Rows are points. The points of each table are mixes of a few directions, plus a little noise. How many directions does each table use, and how many do they share? Where both have some left over, give the other angles between the two spaces (their principal angles), to ten degrees, smallest first.
In the rows, 128 means zero.

First:
[[117 185 105]
 [121 167 112]
 [144  49 160]
 [131 111 135]]
Second (6 x 3):
[[128 129 118]
 [128 129 121]
 [127 130 115]
 [125 137  61]
 [134 111 249]
 [127 131 104]]
Directions: first 1, second 1, shared 0; angles 60

First (5 x 4):
[[ 84 115 138 228]
 [166  98 142  85]
 [101 209  86  96]
 [162  60 163 134]
 [126 158 112  98]]
Second:
[[136 110  92  65]
 [148 162  85 149]
 [115 130 150 216]
 [ 87   7 121 164]
 [139 180 169  78]
 [132 155 144 135]
 [148 127  65  78]
 [118 153 198 139]]
Directions: first 2, second 3, shared 1; angles 50

First (8 x 6):
[[ 96 102 135 167 246  86]
 [145 119  80  76  61 110]
 [112  98  96 122 182  75]
 [113 127 153 162 185 128]
 [153 182 195 149  47 224]
 [140 104  56  63  73  83]
 [137 146 150 134  99 160]
 [128 144 161 151 131 158]]
Second:
[[136 151 122 140  65 131]
 [161 116 160  15 106 194]
 [118 115 145 195 196 179]
 [ 99 134 199 183 245 123]
 [124 116  91 121 121  90]
 [131 137 113  90  89  78]
 [130 127  66 152  74  99]]
Directions: first 2, second 4, shared 2

First, 8 rows:
[[143 108 118 179 131  88 114 147]
 [ 84 107 121 135 150 122 126 118]
 [132  98  87 116  97 137 116 116]
 [171 179 227 151 140 142 163 139]
 [161  91 106  81  48 198 136  84]
 [113 171  61  49 134 127 108 143]
 [132 165 249 183 176 125 167 136]
 [ 89 105  54 130 148  84  95 142]]
Second (10 x 8):
[[102 106 100 155 148  93 111 139]
 [137  93 120 187 127  92 115 139]
 [139 237  63   8 142 127 109 170]
 [147 171 198  92 122 183 165 111]
 [ 98 100 198 173 149 143 154 101]
 [152 149 129 131 126 115 124 147]
 [241 147 150 151  65 134 132 148]
 [ 90  68  91 190 148  77 103 132]
 [ 64 137 125  66 149 166 139  99]
 [108  72 106 129 100 151 127  95]]
Directions: first 4, second 4, shared 4

First:
[[ 93  92 111 158 105 137  85 173 132]
 [118 199 115 106 162 172 125 115 128]
 [ 80  66 111 117 139 134 124 171 102]
 [230 181 173 135 115  95 142   7 153]
 [ 75 141 100 120 117 141 163 207 119]
 [155 101 150 124 148 105 127 111 132]
 [148 125 131 128  99 121 138  55 109]
 [124 120 133 137 142 119 121 185 148]]
Second (9 x 9):
[[ 86 210  89 136 123 153 145 131  98]
 [131 116 131 140 136 122 107 117 124]
 [171 151 151  63 177 126 190  39 101]
 [154 142 135  90  99 135 184  74 123]
 [124 108 117 173  76 121  86 101 123]
 [133 102 136 150 148  88 122 122 107]
 [120  92 135 147 130 104 120 197 145]
 [101 160 121  86 160 202 112 231 191]
 [133  72 137 168 104 101  88 141 138]]
Directions: first 5, second 5, shared 4; angles 80

First, 8 rows:
[[101 108 166 144 152 126 110 191 126 148 194]
 [122 119 145 110 223 121 155 196 100 193 203]
 [ 83 109 189 166  84 120 111 107 152 119 148]
 [ 71 153 109 128  48 113 115  63 133  78  97]
 [156 122 110 129  68 153  80 189 140  96  83]
 [117 138 136  98 143 117 178  90 115 170 105]
 [191 139  73 118 175 138 137 118 120 116 114]
 [182 135  95 131 130 137 138  71 138 105  80]]
Second, 8 rows:
[[163 147 152  82  94  43 100 117  56 109  63]
 [150 141 145  98 104  71 110 120  78 117  84]
 [114 120 118 147 142 162 140 132 159 136 154]
 [120 123 122 139 138 150 136 131 146 133 145]
 [104 114 111 161 152 187 147 135 178 141 172]
 [150 140 142  99 105  75 111 122  83 117  89]
 [ 79 101  95 192 178 249 167 143 230 155 218]
 [144 138 139 107 112  87 115 122  93 119  99]]
Directions: first 5, second 1, shared 0; angles 60

First (11 x 11):
[[141 137 132 126 132 129 106 127 118 123 115]
 [114 118 123 130 123 127 152 130 139 133 142]
 [145 140 134 125 134 129 100 126 115 122 111]
 [138 135 131 126 131 129 112 127 120 124 118]
 [136 134 131 127 131 129 114 127 121 125 120]
 [126 126 127 129 127 128 132 128 130 129 130]
 [131 130 129 127 129 128 122 127 125 127 125]
 [132 131 130 127 129 128 121 128 125 126 124]
 [ 57  76 103 140 104 122 249 137 185 154 199]
 [144 139 134 125 133 129 101 126 115 122 112]
 [145 140 134 125 134 129  99 126 114 122 111]]
Second, 11 rows:
[[133 109 132 126 113 126 123 133 101 123 117]
 [119 135 141  87 127 131 120 139 104 133 129]
 [119 149 147 107 138 130 125 125 129 155 129]
 [127 125 129 124 117 122 139 127 110 113 132]
 [127 133 141 134 111 118 141 129  97 112 138]
 [125 119 118 125 113 119 152 123 110  96 135]
 [137 105  99 142 138 137 117 126 161 126 115]
 [143 122 114 163 131 133 105 145 146 114 134]
 [117 155 145  96 129 126 130 139 108 121 148]
 [148 116 117 190 159 145  91 118 204 189 100]
 [114 140 123 113 131 121 166 103 135 126 134]]
Directions: first 1, second 5, shared 0; angles 50

First, 11 rows:
[[ 98 163 176 143 121 141 110 152 156  97 140 111]
 [143 167 193  65 145 125 107 176 125  71 151 125]
 [116 147 207  79  67 123  93 149 118  78 159  94]
 [165 129 160 137 159 123 135 135 121 104 183 134]
 [144 136 148 166 165 132 138 133 140 115 168 135]
 [112 103  36 141 136 131 148 101 130 189  55 148]
 [142 113  93 157 158 128 148 114 129 151 126 145]
 [117 139 131 104 121 129 119 139 130 123 109 126]
 [132 127 185 136  93 125 115 126 122  98 184 104]
 [148  73   7 139 150 119 165  81 106 208  66 162]
 [ 90 110  71 141  92 133 130 103 133 173  67 124]]
Second:
[[ 77 178 158 152 100  89  93 107 123 105 139 109]
 [142 146 186 166  88 139  96  74 112  70 114  57]
 [ 52 125 119 167 145  79 128 150 170 138 116 172]
 [175 118 107  57 161 119 136 176 105 118 145 164]
 [ 96 141 138 107 124  90 125 134 124 144 160 150]
 [195 127  94 108 121 220 139 120 114 138  89  85]
 [ 74 121 128 128 135 100 130 151 159 142 111 159]
 [135  93 166  56 130  94 143 146 118 141 163 160]
 [195  77 107 184 160 160 153 113 128 113 127 123]
 [139 152  77 155 118 190 138 107 127 170 116 101]]
Directions: first 4, second 6, shared 2; angles 30, 60

First:
[[ 41  40  98  36 155 158 146 116 175 220  27 130 145  45]
 [119 119 125 118 131 131 131 128 132 139 117 128 130 118]
 [214 217 159 220 101  98 109 139  81  36 228 127 112 211]
 [ 60  57 103  54 150 152 142 120 165 201  48 129 141  60]
 [198 200 153 204 105 104 112 138  90  53 210 126 114 196]
 [ 74  71 108  69 147 149 140 120 159 186  63 130 139  74]
 [169 170 143 175 114 113 119 134 105  82 178 129 120 169]
 [114 112 124 113 134 133 130 125 136 144 110 128 131 113]
 [162 165 141 166 117 115 120 133 108  90 169 126 122 163]]
Second, 9 rows:
[[ 62 181 135  19 242 134 124 177 164 149 122 112 118 107]
 [186 126 147 152  57 107 118  98  97 197 139 122 119 152]
 [161 153 127  72 148  95 101 112 113 163  98 133  67 183]
 [ 79  94 143 224  45 104 153  95 130  82  32 146 138 117]
 [195 153 124  92 118  46 126 124  56 178 115  93 145 181]
 [161 134 105  92 179 202  80 160 116 103 222 116 148 111]
 [ 29 122 143 146 156 192 150 154 198  96 134 142 144  52]
 [ 78  79 128 232  67 159 141 108 151  46  88 156 147  91]
 [201 111 100 124 137 112 161 124 129 134 202 136 124 157]]
Directions: first 1, second 6, shared 0; angles 50

First (11 x 18):
[[ 95 155  92 148 136 139 138 120 117 152 160 129 100 187  92 154  48 126]
 [153 134 144 129 126 125 137 109 130 101 115 100 169  93 121 126 156 145]
 [134 123 134 121 121 122 122 133 132 129 125 127 124 113 138 119 149 129]
 [116 148  92 172 113 134 158  83 136  95 173  91 103 167  94 152  72 117]
 [100 126 101 158 137 143 143 115 127 120 148 143  98 186 116 149  67  98]
 [156 115 162 103 127 119 116 139 131 122  96 126 164  73 151 108 193 143]
 [143  80 146 133 114 123 127 126 150  81 116 141 113 106 174 106 183  91]
 [120 157 112 111 108 112 112 143 125 176 157 112  97 126 111 122 118 158]
 [ 97 110 128 122 163 146 118 158 114 155 105 189 121 172 142 136  95 101]
 [139 156 132 101 113 111 113 140 124 166 135 104 132  95 115 118 148 171]
 [150 105 167 110 152 134 123 140 122 113  76 148 185  91 153 118 178 129]]
Second:
[[ 91 133 129 137 117 122 130  97 107 137 138 156 140 113  96  97 147 107]
 [108 131 129 132 121 124 129 111 116 133 134 143 135 120 111 110 138 117]
 [ 97 132 129 136 120 122 129 102 110 135 136 151 138 117 102 102 144 112]
 [ 96 132 129 138 118 123 130 100 109 137 136 153 139 115  99 100 146 110]
 [161 123 127 120 138 134 127 155 147 118 119 103 116 141 156 156 111 147]
 [145 125 128 123 134 132 128 143 138 124 123 115 122 134 143 144 119 139]
 [249 111 125  97 164 152 123 230 199  96  97  37  87 175 232 233  64 197]
 [147 126 128 123 133 131 127 143 139 123 123 114 123 135 144 143 118 138]
 [ 95 133 129 136 118 122 130 101 109 137 137 152 140 115  99  99 145 109]
 [ 92 133 130 138 117 121 129  97 107 138 137 156 139 115  96  96 147 107]]
Directions: first 4, second 1, shared 0; angles 90

First, 10 rows:
[[125 142 249 126 105 104 134 105 125  81 110  65 140  68 122 171 115 166
  126  97]
 [119 135 112 126 135 122 127 134 131 124 121 134 134 143 136 132 133 109
  135 130]
 [144  94 115 131 142 118 122 107 158 137 126 119  98 150 141 135  92 126
  127 140]
 [144 106 137 131 127 131 126 113 137 137 135 119 109 123 126 126 109 147
  121 132]
 [ 94 170 140 122 130 107 132 147 119  94 102 123 165 132 139 153 153  92
  145 114]
 [119 155 133 126 112 147 133 149  96 129 139 144 153 104 110 110 164 137
  124 120]
 [129 118  97 128 139 126 125 128 139 137 127 138 119 151 137 125 121 112
  131 138]
 [140 102  53 131 146 141 122 131 141 163 141 161 106 169 134 103 119 111
  126 152]
 [124 126  59 128 143 138 125 144 129 150 133 164 126 165 134 108 139  98
  132 144]
 [142 130 186 130 101 147 133 122 104 129 147 113 131  74 101 117 136 181
  112 115]]
Second, 9 rows:
[[138 146 127 134 101 136 107 133 107 130 157 134 122  96 113 115 166 127
  141 102]
 [112  83 136 110 157 127 162 124 161 120  84 137 134 161 147 160  68 141
  103 152]
 [106 185 113 149 113 110 128 158 107 154 152 105 122 148 128  96 150 108
  136 131]
 [148  78 142 109 129 148 125 106 141 106 114 154 131 100 124 156 116 148
  122 114]
 [119 145 123 135 123 122 129 138 121 137 135 122 126 135 128 118 133 122
  130 129]
 [147 179 115 149 125 118  99 121 104 137 159 102 128 119 117  93 174 104
  154 128]
 [121  68 144 103 125 147 148 128 150 112 102 164 128 118 133 168  91 159
  105 116]
 [107  94 134 114 145 127 159 133 153 125  95 137 131 158 145 154  79 140
  106 145]
 [154 174 116 148 134 118  96 112 107 133 155  99 130 119 118  95 172 102
  155 133]]
Directions: first 3, second 3, shared 0; angles 40, 60, 90

First (11 x 24):
[[115 119  57 128  92 163 119 124 124  98 110 249 151 148 153  64 125  86
   58 132 149 165 113 121]
 [119 111 133 124 139 124 128 128 127 134 134 118 121 115 123 138 140 111
  130 138 123 115 136 112]
 [137 169 132 131 125 103 140 125 112 125 123 118 123 162 147 149 114 173
  162  98 137 150 136 158]
 [176 183 116 176  37 157 121 134 124 110  76 152 168 132 115 106  98 135
   98 172 141 126  59 143]
 [101  90  93 117 143 140 106 122 131 113 138 177 131 128 139  84 143  92
   89 122 129 142 138 128]
 [118 114 133 104 143 128 164 133 129 150 138 140 112 117 129 165 133 112
  140 132 131 120 152  78]
 [139 118 146 128 133 151 115 133 154 132 136 103 136 107 105 105 120 138
  116 131 117 117 113 137]
 [146 165 149 134 116 108 152 131 116 139 118  99 122 140 130 173 117 159
  167 126 133 125 129 128]
 [124 147 145 132 135  82 147 124  97 138 124  92 109 141 140 191 140 136
  179 128 129 119 149 120]
 [ 93  67 162 128 196  90  81 119 125 134 162  31 104  93 109 139 176 100
  152 135  94  87 157 142]
 [138 125 140 105 147 163 134 135 169 135 149 130 132 124 117  94 102 166
  116  95 125 143 127 142]]
Second (11 x 24):
[[120 161  90 134 122  90 117 115  94 103 118 164 127 187 175 115 124 156
  144  81 143 173 139 182]
 [125 152 151 136 113 218 171 130 157 100 118 192 155 129  97 131 122 124
   61 168 151 167 135  77]
 [126 112 153 100 166 114 143 134 142 157 154  86 107 114 123 151 125 147
  163 104 116 113 148 119]
 [105  92 116 120 155 123 103 123 130 123 144 129 123 121 131 103 146 106
  115 120 119 127 140 137]
 [174 124 105 140  57 134 123 145 134 160  98 131 143  86 114 112 102  99
  121 169 122  74  59 104]
 [114 118 168 144 161 153 102 121 147 104 143  84 136 117  97 114 146 135
  107 141 116 133 139 149]
 [149 186 115 134 105 123 136 126 123 112 115 153 139 178 154 112  93 193
  141  82 145 174 118 180]
 [121  97  97 128 126  63 100 126  93 148 125 104 109 117 151 137 147  90
  163 129 115  88 122 134]
 [168 156 167 122 106 162 166 145 160 155 124 103 134 107  98 150  92 165
  139 139 128 112 105 103]
 [127 106 111 110 127 110 136 133 122 152 131 136 115 114 138 138 129 105
  142 127 124 106 128 103]
 [ 78 103 135 141 169 118 111 111 104  95 138 125 120 137 129 146 179  87
  112 149 127 142 173 120]]
Directions: first 5, second 6, shared 5

First:
[[118 118 123  68 124 107 111 141 134 154  92 133 152 188  89 153 174 102
  140 103  93 107 108 107 123  92 167 132 171 133 145 105]
 [126 128 128 126 128 127 128 130 127 130 127 128 129 131 126 130 130 126
  128 126 126 128 127 127 128 125 131 127 130 129 129 128]
 [116 118 122  57 123 102 107 143 136 158  84 134 156 202  80 161 186  94
  142  98  86 102 105 103 121  84 177 133 180 136 149 100]
 [142 140 132 213 134 158 152 109 117  90 179 122  96  40 183  89  61 166
  113 164 178 158 155 158 134 180  72 123  66 120 105 161]
 [116 118 124  58 123 104 107 142 137 158  87 134 156 198  83 159 185  95
  143  98  88 103 105 104 121  84 174 131 178 135 148 101]
 [137 137 130 181 132 146 142 118 123 106 158 123 108  74 162 106  86 152
  117 151 158 147 145 146 133 159  94 125  91 123 113 149]
 [131 130 128 143 128 134 133 124 125 120 138 127 121 112 139 121 116 136
  125 134 136 134 133 134 129 138 117 126 118 127 124 134]
 [116 118 123  56 123 102 107 142 137 158  83 134 157 202  82 162 186  94
  143  97  85 101 104 103 122  82 175 132 181 134 149  99]
 [148 146 135 245 136 169 162 104 115  79 199 117  80   7 204  75  33 183
  104 178 198 170 166 170 137 201  49 122  42 118  95 174]
 [116 118 124  60 123 104 109 142 137 157  86 134 156 199  83 158 183  96
  142 100  87 104 105 104 121  87 174 132 176 133 147 101]
 [140 139 132 203 133 156 151 112 121  95 172 120  99  51 176  93  68 162
  113 158 172 155 153 155 134 173  78 123  74 122 105 156]]
Second:
[[118 152 108 162 129 125 121 155 135 142 136 152 129 137 101  92 139 134
  122 123 121 152 125 165  98 141 138 124 127 124 117 112]
 [133  62 145  25 113 166 156  82 115 161 133 104 147 192 107 148 121 129
  108 159 107 126 115  42 212  47 121 157 127 175 173 157]
 [140 136 146 193 145  99 126 119 110  67 128  73 104  50 232 182  81  91
  129 150 180  86 150 146 148 159  92 112 132 100  99 132]
 [112 148  98 184 133 110 122 170 126 149 141 127 133 161 115 101 131  97
   98 151 125 149 122 175 125 113 133 128 149 133 112  99]
 [131 169 136 183 147  66  94 152 130  74  89 109 114  63 193 185 137  88
  163  95 154  73 140 170  78 185 138  98 161  75  95  99]
 [134 120 145  59 120 136 120 107 140 128 101 151 135 128 102 143 159 157
  165  84 108 112 123  92 104 139 151 127 125 123 147 138]
 [111 156  88 162 119 155 131 167 145 179 161 192 136 169  40  27 149 170
  105 126 100 202 118 177  84 135 145 134 105 144 124 115]
 [144  83 157  54 117 167 153  71 120 125 135 115 127 123 136 145 106 159
  132 137 130 121 130  58 177 106 108 143  99 149 157 171]]
Directions: first 1, second 4, shared 1

First (9 x 32):
[[ 55 101 122 133 136 154  70 125 131 132 123 118 166  57 189 114 118  62
   48 107  88 135 111  60 108  61 170 140 131  93 104 155]
 [148 168 119  94 126 157 150  91 124 135  99 164 122 166 118 170 118 179
  145 115 140 101 150 128 151 143 151 159 138 127 117 116]
 [180 175  90  95 134 150 161  83 128 145  93 156  92 182  93 189  93 174
  160 137 144 123 145 137 138 145 113 156 114 156 110  93]
 [163 157  71 103 139 154 139  86 129 156  94 140  90 151 109 183  75 128
  134 144 126 148 131 118 113 114 103 149  98 160  94  88]
 [ 86 114 177 135 115 130 114 147 124 107 144 134 173 104 161  93 172 140
  109  98 126  95 134 118 151 128 181 130 166  86 146 167]
 [ 95  46 167 198 125  55  96 215 135 104 195  57 143  66 138  28 169  47
  114 152 114 169  89 148  97 123  80  56 116 128 167 158]
 [ 90  97 201 200 138  70  83 152 148  80 163 105 165  89 127  54 179 108
   94 115 125  87  88 111 160 144 111 112 113  87 164 203]
 [189 122 112 122 116  99 181 163 119 136 149 110  87 174  87 127 131 149
  201 165 154 166 140 201 108 170  77  91 127 177 147  84]
 [150 167  89  68 123 183 158  92 114 155  91 164 116 163 134 190 100 168
  146 120 133 127 165 127 126 122 165 160 148 139 101  89]]
Second, 9 rows:
[[134 134 116 112 145 125 137 124 115 105  90 150 174 118 169 128 116 135
   99 116 129 103 129 151 121  86 109 168 150 139 173 117]
 [232 183 155  68  90 148 132  83  91 148 164 163 139 135  81 124 137 139
   91 130 154 115 106  87  68 106  40 134 249 151 127 181]
 [ 57  98 141 125 144 136 103 176 127 139 155  82 133 114 134 134 121 105
  124 129 147 180 139  92 145 136 204 149 121  89 104  88]
 [ 51 108  88 201  84 129 101 149 142 134 107 132 125  68 195  97 153  81
  150  89  42 152 124 149 108 128 176  46  66 102 102 161]
 [116 155 109 141  94 139 120 129 117 143 122 140 124 115 132 135 134 125
  150 103 107 156 129 124 112 144 146 107 130 112 105 137]
 [115  66 145  95 164 151 161 119 158 126 127 124 108 161 155 129 130 151
  119 162 131  68 165 147 168 109 179 128 109 145 133 110]
 [169 198 109 106  72 156 130 101  92 154 123 170 132 127 114 148 135 144
  146  93 120 152 126 115  84 141 113 119 188 123 105 152]
 [176  56 180 179 223  41 146 122 200  83 157  69  60 190  35 104 117 137
  131 225 178  59 100 155 209 166  31 129  14 181 166 118]
 [ 99 153 109 128 137 124 121 150 109 122 104 125 155 124 137 154 109 136
  140 106 145 165 132 130 137 137 153 174 126 108 136  85]]
Directions: first 4, second 6, shared 2; angles 80, 80

First:
[[136 127 159 157 153 133 174 136 114  98 145  81 190 138 147 145  97 111
  109 156 135 191 116 150 115  94 127  69 152 140 138 160]
 [130 105 134  97 154 116 104 109 151 169 126 148 126 135 146 118 141 139
  170 116  88 162 125 134 159 137  97 135 131 167 113  80]
 [134 148  95 137  93 125 135 160 120  86 103 150 131 109 135 106 153 141
   97 138 160  89 134  84  96 152 127 153 133  96 124 162]
 [ 87 153  99 174  92 128 152 142  95  70 160 118 176 102  92 117  99  82
   66 122 162 173 131 117  91  81 181  86 134 105 157 181]
 [ 99 126 129 124 126 128 101  99 125 167 155 129  93 126  89 142 105 107
  141  96 113 129 128 157 157 105 158 125 105 133 137 101]
 [137 131 136 107 136 109  93 110 129 195 124 139  78 105 130 146 130 131
  173  93  89 124 105 137 184 120 114 134 116 145 101  87]
 [171 131 172 121 156 115 123 118 125 185 116  98  98 112 153 168 131 132
  172 117  88 127  99 140 168 113 100 106 135 149  96 107]
 [128 108 123 120 121 153 130 127 155  89 118 132 134 163 111 101 165 138
  111 147 146  79 179 104  62 167 139 164 127 119 150 130]
 [130 122 106 116 122 145 139 152 138  93 105 156 127 163 149 109 131 174
  112 167 171  77 137 130 120 184 109 181 120  98 135 143]]
Second:
[[119 134 137 130 121 135 150 141 116 115 134 119 124 141 133 135 106 142
  108 140 147 110 115 152 132 140 139 138 116 107 135 149]
 [135 149 117 122 144 139 140 133 126 139 115 124 115 134 131 153 106 139
  137 149 153 121 108 144 167 136 100 135 123 108 122 143]
 [128 157  89 111 132 132 117 126 134 152 109 145 102 112 114 142 128 129
  146 128 146 123 117 114 167 137  93 146 122 113 114 134]
 [151  47 234  80 179 151 160  95 205 111 148  66 201 204 149  90 213 130
  153 137  36 167 205 111   7 166 121 116 160 212 143  76]
 [166 138 120 157 124 105 104 135 106 143 104 134 106  86 142 140 135 120
  137 118 124 110 110 109 143  99 124 107 141 129 107 126]
 [101 156 120 135  99 136 146 132 120 110 146 109 135 109  88 131 126  99
   95 112 141 133 134 110 101 113 158 117 121 104 141 163]
 [130 127 112 143 153 129 125 122 117 136 127 134 137 135 136 145  87 127
  138 150 152 158 110 161 174 109 109 109 132 132 128 129]
 [141  99 155 137 100 109 118 158 103 113 121 157 102 140 182 107 122 180
  112 126 123  56 109 160 129 155 160 162 111 117 123 112]
 [ 81 144  64 133 104 118  91 111 126 134 143 165 132  89  74 105 129  84
  121  92 130 172 141  95 134  98 147 121 127 131 138 122]]
Directions: first 6, second 6, shared 4; angles 40, 90

First, 8 rows:
[[154 126 103 135 105 155 119 107 143 159 164 147 168  84 136 149 152 192
  141 161 144 170 156 177  97 148 105 126 110 121 121 128]
 [ 41 234 149 164 164  53 102 136 138  41  29 141 180 161  92  52  69 112
  151  83 195  61 108 129 154   7 242 119 157 163  76 148]
 [162 115 116 133 124 151 128 110 140 134 156 135 133 117 115 159 129 158
  121 146 128 149 127 154 131 154  87 147 120 133 129 130]
 [133 131 119 131 121 135 123 121 132 138 137 136 144 113 132 132 137 151
  132 140 138 141 138 147 117 132 123 125 124 127 124 128]
 [136 119 116 123 110 145 125 123 130 157 150 134 145 103 145 136 152 156
  136 146 129 152 151 144 103 143 122 115 119 115 129 122]
 [129 112 139 118 137 123 135 138 120 124 126 117  96 146 130 131 124  95
  117 117 109 117 113 102 142 135 120 134 132 127 140 126]
 [130  68 148  89 123 135 149 158  99 160 143 100  60 149 165 133 151  63
  110 117  69 123 125  64 127 168 114 115 125 101 168 110]
 [134 118 141 127 143 124 136 132 125 108 120 119  97 156 113 136 110 100
  114 115 114 111 105 110 155 133 112 144 136 138 135 131]]
Second (11 x 32):
[[142 116 118 124 114 146 127 122 130 149 148 131 136 110 138 141 145 150
  130 143 127 150 142 140 114 146 114 126 119 118 132 125]
 [148 102 107 119  97 160 125 117 130 178 171 132 146  83 161 146 169 174
  134 161 118 172 160 154  89 167 107 112 110 105 138 116]
 [ 73 142 140 131 141  92 115 138 122 107  95 102 115 134 157  75 117 107
  123 106  99  98 105 113 125 110 183  95 144 129 130 121]
 [ 31 132 134 123 126  77 103 145 116 141 100  82 120  96 225  29 146 120
  131 111  57 103 114 123  76 122 223  34 144 109 141  98]
 [115 135 129 140 128 145  88  88 132  53 101  94 102 144  88 141 104 155
   76 133 122 136  96 113 178 135 148 178 138 127 139 152]
 [205 114 118 120 121 156 174 145 133 189 176 185 156 124 104 186 145 124
  167 143 175 150 169 149 113 135  47 147 106 135 114 126]
 [ 75 133 134 126 131  95 118 142 121 134 110 105 124 115 180  71 134 115
  134 114  92 108 118 124 101 119 180  75 138 121 132 112]
 [144 126 122 137 120 161 100  89 135  78 123 111 114 137  83 165 114 163
   86 144 136 151 113 124 170 146 117 185 128 126 138 151]
 [134 132 130 132 133 132 125 122 130 107 121 128 122 141 106 139 115 126
  119 126 137 126 120 123 148 123 123 149 131 134 127 137]
 [188 132 132 129 141 141 163 140 132 138 143 172 139 156  74 178 114 104
  149 125 179 125 141 129 151 114  66 169 120 148 111 139]
 [154 145 145 129 157 105 170 162 127 136 120 167 135 167  94 138 104  70
  162 101 168  92 129 117 144  90  97 138 131 155 106 131]]
Directions: first 3, second 3, shared 1; angles 30, 90
